Each row is a point. The points of each table are mixes of a few directions, plus a little noise. How many directions does each table use, and how many do they share? Where both have some left over, give the other angles between the two spaces (their principal angles), to ten degrees, smallest first.

First:
[[-12  28]
 [ -5  10]
 [ 13 -27]
 [ 18 -43]
 [  5 -11]
 [-16  40]]
Second:
[[ -1  -1]
 [-20  -8]
 [  4   2]
 [ 60  27]
 [-21  -9]
 [-24 -10]]
Directions: first 1, second 1, shared 0; angles 90

First:
[[-19   8  -2  -7]
 [ 10  12  37  -7]
 [ 25  -2 -13 -15]
 [ 31   2  -3 -19]
 [-47 -20 -20  49]]
Second (5 x 4):
[[  4 -10 -60 -17]
 [  4  -7 -37  -9]
 [  3   3  30  11]
 [-18  15  28  -3]
 [  9   0  39  19]]
Directions: first 3, second 2, shared 2

First:
[[-18  21   7  21 -29   5]
 [ -4 -27   1 -24   1  33]
 [-26  38 -23  47  -4  -9]
 [ 17 -16  11 -22   9  -5]
 [ 36  -7  -4 -10   6 -12]
 [-14 -12   2 -10  17   5]
 [ -6 -28   8 -27   9  24]
 [-33 -10  27 -15   4   4]
 [ 49  41 -27  41 -11 -44]]
Second, 8 rows:
[[ 12  -4  -8  -3   2   3]
 [-10  -8 -11   0  -6  30]
 [ -6   6   9   3  -5  -6]
 [ 42  17 -23  20 -51  20]
 [-36  -8  23 -15  36 -20]
 [ 35  -1 -20   3  -8   7]
 [-45 -12  34 -22  60 -37]
 [  8  12   0  11 -27   4]]
Directions: first 4, second 3, shared 3

First (8 x 9):
[[ 12 -11 -23  -3  -2  51  33  -7   8]
 [ -9 -13  14  32 -21  -6  19 -24  -3]
 [-19 -30  60   0  -8 -19  37   2 -30]
 [ 15  20 -47   4   3  22 -21  -6  24]
 [  0  -2  17 -35  19  -4  -2  28 -14]
 [ -1  15  -1  -5   7 -24 -30   8   2]
 [ -4   4   1  15  -7 -15 -10  -9   3]
 [  7  18 -21  -8   9  -3 -27   8  10]]
Second:
[[  3  13  13 -12  21  -5   1  15   4]
 [ -4  -8  31  55 -27  18  10 -21  20]
 [ -3  18  12  10   7  28   3  20  29]
 [-49   8  -2 -18  -2 -37  25  21 -17]
 [  4 -28 -39  -9 -22 -15  -9 -28 -33]
 [-20  13 -18 -10   0  20   5  25  14]
 [ 39 -12  18   9   9  -8 -15 -27  -8]
 [ -4  10  -5 -27  18 -14   1  17  -7]
 [ 33 -13 -11   4  -4  14 -20 -21  -2]]
Directions: first 3, second 4, shared 1; angles 30, 80

First, 9 rows:
[[ 11   5  -1  -3 -15  -6   5   0  16  -3   3  17]
 [  7   5   0   2 -12  -6   1  -1  15  -3   2  10]
 [  3   5   0  16  -2   1 -10  -2  -5  -3  10 -18]
 [  0  -2   0 -11  -5  -4   8   1  13   1  -9  19]
 [ -9   4   4   7  -5  -8  -6  -2  26  -1 -15   5]
 [  0  -1   0  -5   0   0   3   0   2   1  -2   6]
 [  0  -2  -1   1   6   5  -1   1 -15   1   6 -10]
 [-19 -20  -1 -13  42  21   3   3 -60  12  -1 -30]
 [  6   5   0   7  -9  -3  -3  -1   9  -3   5   1]]
Second (8 x 12):
[[ 11   0  -3  -2  -2   3   3   0 -12  -1  13  -1]
 [ -3   0   0  11   8   5  -9  -1 -15   0   7 -22]
 [-16  -1   5   0   1  -7  -2  -1  26   2 -24  11]
 [ -7   1   1  22  15  10 -18  -1 -28   0  12 -43]
 [  6   0  -2  -5  -4  -1   5   0   1  -1   3   8]
 [  4  -1  -1 -15 -10  -6  11   1  19   0  -9  28]
 [-10   0   3   8   6   0  -7  -1   1   1  -6 -12]
 [ 15   0  -4 -19 -14  -4  17   2   9  -1   4  31]]
Directions: first 3, second 2, shared 2
